Each point is reached from the start by the listed moves, each made 0, 1 or 2 times, or once backwards (-1), plus a little noise. Say if it took an odd or an even number of moves. Then give how often each move was made.
In the rows, zero is written as 128.

Moves:
(1): [173 160 131]
(2): [ 88 184  75]
Start: [129 137 122]
Points:
[168  84 177] => odd (0, -1)
[210 111 182] => even (1, -1)

Moves:
(1): [147 109 117 125 141 133 135 135 117 134]
(2): [142 134 133 111 118 135 127 127 148 141]
(3): [126 129 142 139 124 129 121 133 122 128]
(4): [130 136 127 146 138 117 129 128 140 132]
(5): [144 123 150 129 159 138 132 122 143 127]
(6): [137 139 117 134 132 137 116 133 122 133]
(7): [123 132 120 135 123 130 142 128 143 131]
(8): [136 139 127 128 131 129 120 147 128 123]
Start: [132 125 139 138 124 124 129 136 124 106]
Points:
[143 160 176 109  97 138  83 172 122  96] => odd (-1, 1, 1, -1, 0, 0, -1, 2)
[107 189  88 183  88 119 124 144 147 121] => odd (-1, 0, 0, 1, -1, 2, 2, 0)
[ 74 154 122 193 100  74 145 129 143  95] => odd (-1, -1, 0, 2, -1, -1, 1, 0)
[203  94 173 188 249 128 124 164 113 104] => even (2, -1, 1, 2, 2, 0, -1, 1)
[197 117 137 144 139 154 107 184 104 131] => odd (2, 1, 2, 0, 0, 1, 0, 1)
[148 102 195 161 208 116 138 122 136  87] => even (0, -1, 0, 1, 2, -1, -1, 0)

Moves:
(1): [126 133 153 140 124 124 134 127 126 134 138 130 156]
(2): [120 144 120 125 143 121 130 122 135 123 131 122 122]
(3): [130 130 145 106 153 117 134 143 168 113 150 143 113]
(4): [133 125 126 140 128 131 135 143 149 110 138 109 125]
(5): [115 120 126 119 135 124 133 120 137 130 103 125 134]
(6): [126 131 134 128 124 129 150 139 112 138 133 120 125]
(7): [123 114 124 125 135 118 122 126 132 130 124 116 126]
(8): [140 120 119 132 130 130 133 134 121 138 122 131 140]
(9): [119 129 111 146 108 128 128 116 119 145 126 143 142]
(10): [116 127 131 146 135 133 119 119 120 136 129 137 126]
(11): [124 122 114 126 115 138 142 115 120 119 133 129 132]
(12): [119 136 127 125 128 125 118 139 122 118 122 135 138]
Start: [126 151 134 127 135 116 131 138 114 131 114 139 134]
Points:
[ 96 163 147 112 229  65  94 131 154 150  86 177 173] => odd (1, 2, 1, -1, 1, -1, 1, 2, 0, 1, -1, 1)
[113  91 105 153 106 121 154  98  52 204 100 153 152] => even (0, -1, 0, -1, 0, 1, 2, 1, 1, 1, 1, -1)
[ 81 125 127 180 117 129 137  83 126 170  88 228 211] => odd (1, -1, 1, 0, 2, -1, -1, 1, 2, 2, 1, 0)
[107  95  83 177 107 104 147  87 138 159  98 128 198] => odd (1, 0, 0, 1, 1, -1, 2, 1, 2, 0, 1, -1)
[107 193 144 170 175 119 110 136  65 154 125 109 107] => odd (0, 2, -1, 0, -1, 1, 0, 0, -1, 2, -1, 0)
[148 169  98 249  95 133 115 111  74 197 126 159 204] => even (1, 1, -1, 1, -1, -1, -1, 2, 2, 1, -1, -1)
[129 136 139 113 166  76 132 134 164 182 135 200 130] => odd (0, 0, 2, -1, 0, 0, 1, 1, 2, 0, -1, -1)
[111 121 161  13 206  78 164 142 205  90  99 149 108] => odd (0, 0, 2, -1, 2, 0, 1, 0, -1, -1, 1, 0)
